Rows are points. The window is the flat piece filled in between its corners: a triangle in 3 columns, a solid with four corners in 4, and so on. A path goes straight from each point to the next, and from the last back to the first. After which points does the path pass through the window?

Window:
[[-0.92  2.32 -2.11]
 [-2.62 -2.67  0.78]
 [ 1.57  0.77 -1.11]]
Path:
(1): [-0.23 -0.28  0.43]
(2): [-2.50 -1.73  1.28]
(3): [-2.23 -2.83 -0.07]
(4): [ 0.22  2.81 -5.42]
(5): [-0.30  4.13 -1.06]
(6): [1.35 0.79 2.24]
(7): [ 1.81 -0.43 -2.25]
(8): [-3.33 -1.39 -1.75]
(9): [-1.57 -0.45  1.37]
(10): [ 1.33  4.98 -1.87]
(11): [ 0.50  2.78 -3.63]
(12): [-0.32 -1.19 -1.80]
Through the window after points: 2, 12

Window, 4 rows:
[[ 0.09 -0.85 -1.12 -2.75]
 [-1.17  1.84 -4.54  4.23]
 [ 0.01 -1.20  0.03  0.16]
 [ 0.96  1.12  1.05 -3.24]]
Path:
(1): [-3.04  1.38 -1.02  2.04]
(2): [-3.95  1.15 -1.84  2.00]
(3): [ 1.36  1.81 -4.86  3.69]
(4): [ 4.34 -0.45  1.30 -3.18]
(5): [-2.84  0.42  0.38 -2.92]
(6): [-1.76  1.92 -1.69  1.37]
(7): [ 0.90  0.85 -3.08  1.43]
(8): [ 0.55  0.53 -2.12  2.48]
(9): [-2.93  0.78 -1.60  2.10]
(10): [-1.46  1.66 -1.72  0.51]
(11): [ 2.15  1.17 -2.30  3.22]
(12): [ 2.28 -0.74  0.92 -2.59]
(13): [-1.97 -0.68  0.69 -1.50]
(14): [-1.83  0.99  1.74 -3.76]
(15): [ 2.00 -2.22 -3.79 -1.13]
(16): [ 1.44  0.17 -2.61  1.74]
Through the window after points: 2, 6, 14

Window (6 x 6):
[[ 0.97 -2.84  0.71 -2.21 -1.19  1.63]
 [-3.39  1.11 -1.46 -5.64  5.26 -4.26]
 [ 3.33  2.62  1.41  0.62 -0.53  0.34]
 [ 1.17 -0.38 -1.86  2.95 -1.18  2.93]
 [-0.77 -1.92  0.18  3.53 -1.80  0.00]
 [ 0.00  3.67 -1.27  2.08 -3.67  0.27]]
Path:
(1): [ 2.50 -0.33 -1.78  1.42 -2.13 -0.57]
(2): [ 0.42 -0.08 -2.46 -2.94  0.12 -2.89]
(3): [-3.63 -0.05  1.81 -2.95  4.13  0.29]
(4): [-4.02  0.88  0.84 -1.83  1.87 -0.55]
(5): [-0.90 -0.28 -1.58 -1.88  2.22 -2.97]
(6): [ 0.35 -1.28 -1.96  1.60 -0.80 -1.74]
(7): [-3.05 -0.63  2.89  1.49 -0.24  1.50]
(8): [-1.48  0.16  0.15 -1.32  0.97  1.26]
(9): [-0.74 -1.01 -3.49 -2.04  0.01 -3.71]
(10): [ 0.64  1.53 -1.32  1.55 -3.03 -0.75]
(11): [-0.45  2.83  0.25  0.14 -1.92  2.57]
(12): [ 1.16  0.73  1.82  2.18 -2.59  4.94]
Through the window after points: 2, 4, 6, 10

Window:
[[ 0.39  3.21 -3.08 -3.89  3.41  2.00  0.62 -0.67 -1.21]
 [ 2.31 -0.43  3.51 -0.01 -1.00 -2.75  0.26  1.26  0.51]
 [ 3.47 -0.71 -2.42 -0.77 -0.49 -1.32 -4.90 -3.15 -5.14]
 [ 0.78  1.27 -0.44 -0.33 -1.28 -0.01  4.86 -2.15  2.61]
 [ 0.30  0.58 -0.89 -2.37 -0.58  1.43  1.32  3.44 -0.09]
 [-1.52  0.34  1.38 -3.27 -1.32  0.22 -0.78  1.27  2.23]
 [-5.47 -5.47  1.12  3.19  2.17 -1.43 -2.08 -1.69  1.07]
 [-4.69  1.55 -2.12  3.58  3.10  1.50 -0.71  0.78  2.49]
 [ 1.23 -3.20 -1.67 -1.80  1.12 -0.95 -1.91 -1.68  1.78]]
Path:
(1): [-0.91 -1.97 -3.18 -2.89  2.48 -4.23 -2.28  0.77  2.42]
(2): [ 0.60  0.06  0.98 -0.32  0.10  2.64  1.40 -0.94  0.86]
(3): [-1.98 -1.75  3.45  0.89  2.41  3.84 -1.56 -2.43  2.31]
(4): [-4.73 -3.56 -2.88  2.40  0.87 -4.42 -1.00  0.86 -0.19]
(5): [-1.32  1.02 -0.66 -1.86 -0.06 -1.40 -1.22  1.22  1.48]
(6): [-2.00 -0.97  2.20 -1.04 -0.41  3.60  0.52 -0.31  2.14]
(7): [ 1.06 -0.21  2.78  0.14  0.46  1.79  0.24 -0.02  1.91]
(8): [-3.07  0.65 -2.81  0.42  0.12 -2.82  0.88  0.03  0.95]
(9): [-0.58 -1.24 -2.33 -0.89 -0.96 -4.58 -0.16  0.19 -0.97]
(10): [-1.06  0.30 -0.15 -0.03  2.02  5.79 -0.70 -1.65  1.79]
(11): [ 1.37 -0.96  0.71 -2.00  1.28  3.28 -2.84  0.11 -0.76]
(12): [-2.48  0.54 -1.12 -2.02 -1.25 -3.68  1.02 -0.24  2.67]
Through the window after points: 3, 5, 7, 11
